Each wall is flat, endless, passes through zero and stands at right angles to its row. A trip goes straight from one point to another. Which walls does it cross, in order?

Walls:
(1): [14 35]
(2): [-17   9]
(3): [-20  -9]
(4): [  5 -67]
Trips:
[  9 -44] to [ 74 -35] => 3
[-63  47] to [  4 -30] => 1, 4, 2
[11 30] to [-5 -4] => 3, 1, 4
[-64 -75] to [-23   0] => 4
[-14 -15] to [ 7 17] => 4, 1, 3
[-30  21] to [12 16] => 3, 2
[46  8] to [ -5 -67] => 4, 1, 3

Walls:
(1): [-41 -16 -12  39 -18 -46  23   4 -36  10  -1 -38]
(2): [ 37  28 -34  20  13  38 -51   5 -23  11 -45 -20]
(3): [-23 -39 -31 -32 -20  -6 -26 -61   6  32  47 -18]
Trips:
[-39 -14 -17 -34 -52  35 -15  32   0 -16   4  25] to [-16  11  -9  14   7  22  20 -30  25 -41  31  37] => none
[ 13  25  28 -12 -44  22  29 -11  29 -23  -9   2] to [  4  15 -53  -5  31   4   2  42  -2 -37  20 -40] => 2, 1
[-53  -7  13  67  52 -44 -23  23 -21 -21  13   6] to [-38 -33 -68 -39   1   6  -7  46  -5 -44 -21 -21] => 2, 3
[-13 -95  -6  -7  -2  32  -2  23   9 -14  39   5] to [-23  37 -29   3   6 -32 -22  -7  25  34  -6 -47] => 1, 2
[ 10  18 -21  -6   9  -6 -26  10  -8 -10   0 -18] to [ 12   2   5 -20  42 -15 -18 -43  21  -5  -5 -33] => 3
[ 29  -7 -40  42 -26  -9  36  -7   2 -35  16  20] to [ 38  82  25 -13 -10   9  -5 -58 -19   9  11  -6] => 2, 1, 3
[-20   4  28 -10  33 -14  50 -21   3  12 -51 -29] to [-25  62 -23  23  31  16 -12  -5 -25 -38 -23   0] => 2
[-18 -32 -14 -40  -1  12 -54 -13   4  66  13  21] to [-16  12  26   1  -5 -58  21  11  31 -32 -13  37] => 2, 3, 1
